Each point is reached from the start by the listed moves, each made once or not at all, plus a little noise. Say if it took an odd or an even number of moves. Then give how often each move was made.

Moves:
(1): [ 14  33 -42  13]
(2): [36 30 35 -3]
(3): [ -1 -11  12  61]
Start: [11 -3  8  4]
Points:
[61 59  1 14] -> even (1, 1, 0)
[ 24  30 -34  16] -> odd (1, 0, 0)
[ 10 -15  20  65] -> odd (0, 0, 1)

Moves:
(1): [  2 -15   6  16  17 -13  -4  11 -13  -7]
(2): [ -2  18  18   5 -30 -12   1  -5  -3 -21]
(3): [-22  17  37 -18  -3 -28  19   3  -8 -23]
(4): [-40  20 -13   9   1  -1 -11  -9   2  -7]
(5): [  7   6  34  31  48  12 -24 -31 -12 -30]
(6): [ 41 -18  40   3 -25 -35  25 -21   4   6]
(7): [-11  -1 -16 -22   0  -6   0  19  21 -21]
(8): [ 14 -21 -45   8 -17  30  42 -11  15 -23]
(9): [47 11  3 19 30 -3  2 -6  0 11]
Start: [ 33  17   9  -5 -22   4  18 -33   3   9]
Points:
[ 24  22  -9 -33 -21  -2  21 -11  25 -11] -> odd (0, 0, 0, 0, 0, 0, 1, 0, 0)
[-13  50  39  35  11 -18 -22 -49  -3 -77] -> odd (1, 1, 0, 1, 1, 0, 1, 0, 0)
[ 99   6  98  12   2 -78  62 -44 -20   0] -> even (1, 0, 1, 0, 0, 1, 0, 0, 1)
[  63   36   47   33   22  -16   56  -60    2 -113] -> odd (1, 1, 1, 0, 1, 0, 1, 1, 1)
[ 17  28  21 -13 -75  -9  88 -44   7 -56] -> odd (0, 1, 1, 0, 0, 0, 0, 1, 0)
